Every row gives one point. A path goes straight from each point to the next, and from the last back to the first. The post is the endless flat space through its rows: a point in 2 columns, a line in 3, a plane in 4, and so on, so that a path can go around it. How many times does the path go around the post? Going back the other way cancels.

Post (2 x 3):
[[ 39 -20  -2]
 [-13  23   7]]
Path (23 x 3):
[[ 51 -22  35]
 [ 20 -23  13]
 [ -9   5 -21]
 [ 29   6 -29]
 [ 46   3   9]
 [-13  18  28]
 [-60   6  22]
 [  6 -18  21]
 [ 18  18  20]
 [ 32   3  -4]
 [ 32 -10 -49]
 [ -3 -14  -9]
 [-24 -11  37]
 [ 54   9  41]
 [ 56  22 -12]
 [  8   0 -40]
 [  4 -20 -12]
 [-30  27  48]
 [-35  49  47]
 [ -1  -5   7]
 [-25   4 -37]
 [-39  49  -5]
 [ 27  19   9]]
Times around: 0

Post (7 x 8):
[[ -9  12 -14 -26 -37  10  -8   4]
 [ 48 -31 -32 -31 -16   8  19  16]
 [ 18  -3  27  10  -9  15  -7  -4]
 [-15  13   8   8  37   8  33 -22]
 [-19   9   2  20  58   0  -6 -32]
 [  0   0  18  10 -45 -22 -16   1]
 [ 15   6  15 -27 -47  -8 -14  46]]
Path (12 x 8):
[[ 11  16  42  15 -14  25  22  30]
 [-11 -16  15  30 -40 -17 -16 -13]
 [ 13  -8  -7 -42  20   4 -22  11]
 [ -4  21 -10 -31 -36   7  -7 -13]
 [ -3  -7  -9 -49  10  10 -20  -6]
 [ 20 -24  35 -20 -16  34   6  60]
 [ -1 -16  32   1  -6 -24 -29   3]
 [ 17   6   2 -15 -14 -24   8 -12]
 [-13  -5 -14 -15  -1 -44 -17   2]
 [ 42 -29  24 -37 -22   2 -18  40]
 [-11   7 -37 -32 -22   0 -18 -27]
 [ 15  -9  13  37 -13 -17  14 -38]]
Times around: 1

Post (11 x 12):
[[ -2  19 -47 -12  -5 -14  17  -7 -15 -18  -1   1]
 [ 15  17 -11  26 -18   5 -26  -6  -4  23  14  -8]
 [ 12  37  18  16 -12  15 -15  35   8  37  25  -3]
 [ -7  15  30  27 -13 -27  40  -2   4 -35  -2  -5]
 [ -6   3 -15  -9   4 -15  12 -16  -6  17  22  16]
 [-11  48  23  34   9  14 -14   6   1  21   8 -19]
 [ -6  22 -11  16  -8 -12 -19  10 -16  12  16  24]
 [-27   1 -29   5  12 -16  31  -2 -20 -23  42 -24]
 [ -5   7  26   5   0   6  16  -3  -2 -40   3   7]
 [  4  36  19   7 -14  -8 -44  11  -7  34   6 -22]
 [-14 -18 -45   2  21 -29  16  -3  -1 -28  -4  -5]]
Path (13 x 12):
[[-21  34 -22  -9  -5 -22  37   7  22 -14  29 -16]
 [  4   0  25 -10 -28 -28 -11 -15  13  49   7 -21]
 [ 22  -8 -13  22 -35   0  16  15   2  -2  -4  -1]
 [  9  28 -12  28 -12  -9   1  -5 -17  22   0  45]
 [ 26  30 -11  -2   1 -13  19   3 -18  -3  16 -12]
 [ 17  35  -6  23 -20 -26  27  45 -20  -7   1  24]
 [-18   4  13  13  13  15   3   3 -20  -4  27  10]
 [ -4   9 -25  18 -56 -46 -11   8   2  -5 -25   5]
 [-29  -1 -12   1   3  -3   1  -4   0 -30  28 -21]
 [  0  19   6  18 -17   6  29   1  -6  -9  18  -1]
 [ -9  10  58  19   6   7  41  29  -8  31  27   0]
 [ 12  30 -20  60  23   5  49  15  -9  -5  12 -14]
 [ -8  17  -5   3   4  -2  -9  18 -19 -25  28  43]]
Times around: 1

Post (17 x 18):
[[  4 -14 -12  -5  19  12  -2   2  -1  -3  21  -4  11 -22   1   9  30  12]
 [ 15 -33  17   4  -4  -5 -10  -9  21   8  -4  14 -14   8  -2 -10  26  -2]
 [ -9 -10  10  17  17  -5  -8 -12   1 -25   5  10  10  19 -21   0 -24 -10]
 [  6  -5  -4  -6   1   0   1  -2 -29 -14   1  -6  15 -23   2 -35  11   9]
 [ 15   0  -9 -16   6  -2  -2  17  12   4  22 -16   0 -25  13   5  -6 -10]
 [ -9 -24  -3  -3  -8 -17 -20 -10  19 -19   2   1 -14  13  -2  -1   0  -8]
 [  4   4  -5  30  -6  -7   0   2  17  -5  -9  28   3   9 -10  27 -19 -13]
 [  3  -8   1  14   2   1  -7  -3  -3 -13   8   7   6   2  21  22  -3   6]
 [-12   6  -3 -10  -9  21 -18  -4  26  -1  -2  20 -11  20   0   8 -15   9]
 [  0   6   0 -17 -13  -4 -23  13  11  -9  17   0   3  23 -16  28  -3   8]
 [-19  -2   0 -19  -7  16  -3  -5   8 -12   0   8   6   4  -3  25 -23   1]
 [  7  -6   3   1  -5 -13   5   0  -2   3   4  20 -14  17   0   5  25  13]
 [ 10  -1 -16  15  -8   0   5  -8 -16  -4  13 -16  -6 -24  10   9  -6 -17]
 [  4   6   0 -12   6  -4 -14  13  22  38   5  -9   4 -15  10  14   5  -6]
 [-14  -4  10   9 -18   6   7   4  -1   1   5  11  19   3   0  -9  -3  -4]
 [  3  -1   8  13  -2  -3   6  11   8  -6  -7   1 -12   8   6   4  14  -6]
 [  4  -3   2   4 -18   1  30 -20   0  -9  -8   5  22  -1  -5 -15   7  26]]
Path (25 x 18):
[[  5  13   3 -15  15   2 -19  24 -15   2  32   7  15 -10   4   6   2   0]
 [-12 -12   6 -14 -18 -13 -15  -6  27  -3  13   4  13  33   7  -5  14  16]
 [ 14  -4   8 -13  -4  18   6  17  14  -5  -8 -30   1  -5  -7  30  16 -11]
 [  0  -6 -25   6   4  37 -26  -2  17  33  -3   5  11 -26  17  60   0  -2]
 [ 18   3  12  14  -9 -12   2 -14 -17  16 -11  16  14   7   1  -6  -4   5]
 [  1  -9  -5 -14 -14  -4 -17   4  16 -13  11  22  -9   4  23  15   4   5]
 [ 11  -5  25  -8   7 -24 -15 -11  -1   4 -14   5  22  12  -5  -4   7  12]
 [ 10 -18  19  11  -3 -15  21  -2  14  -8  -4  -9  -9  -7  11  18   7 -14]
 [  6   0 -15   1  13   1 -11  16   8 -43  18  -8  -7  -9  25  -7 -27  10]
 [ 36 -27 -24  14  -9   9  25  -5  -3   4   4  -5 -14 -23  12 -10  42   1]
 [ -2 -20   9  -6   1  13  14   8  14 -23 -24  16  13  -4   9   1  12 -12]
 [  6  18   7 -28  -1  11 -17  17   1  -9  18  -2   5  -4   2  25  -3   7]
 [-13  10  26  11   5  14  -1  -5  34  23  -3   6   7   1  16  41  -9   8]
 [  6 -22   6   2  -7  20 -11 -10  11  -6  -7   6 -17   2  14 -12  -3  21]
 [-20  -6  -1  -7 -11 -11  -3   8   0   2 -14  13  24  24   7  -2  -9  10]
 [  4  33   1   0 -24  -4  10  17 -16  21   5   6  37   2  -4   9   1  11]
 [-13   1 -12 -20 -32   4  -8  -1  -5  -7  -3  23  -1  -3  -9 -27  14   3]
 [ -3   2  -9 -30   5  30   9  -6 -18  -3  17  -1  20 -10  -6   8 -32 -13]
 [-11 -24  15   7  -2  10  -2 -10  10  11 -31  36  17  10 -33 -12  -2  -3]
 [  5  14  19 -16   0   3   1   9   6  22 -10   4  17  23 -15   9 -15 -12]
 [-16  27  -9  -4 -25   5 -18  15   2 -18  24  11  10  15  16  27 -14  -1]
 [ 11  19 -12  27  -9   4 -13 -17 -15  17  -3  23  -9 -12 -27   8  10   3]
 [ -8  -4   5  -1  -8   0 -27   2   4  26  -1  22 -15  21 -12  39   8   6]
 [-17  -1 -14 -32 -19   3 -32  12  10   5 -10  -9 -13   6  -2 -15 -13  -8]
 [  0  -1  -6  15  -7 -17  -3  -2  -1   9 -25  34  -1  11  35   0  13   5]]
Times around: 3
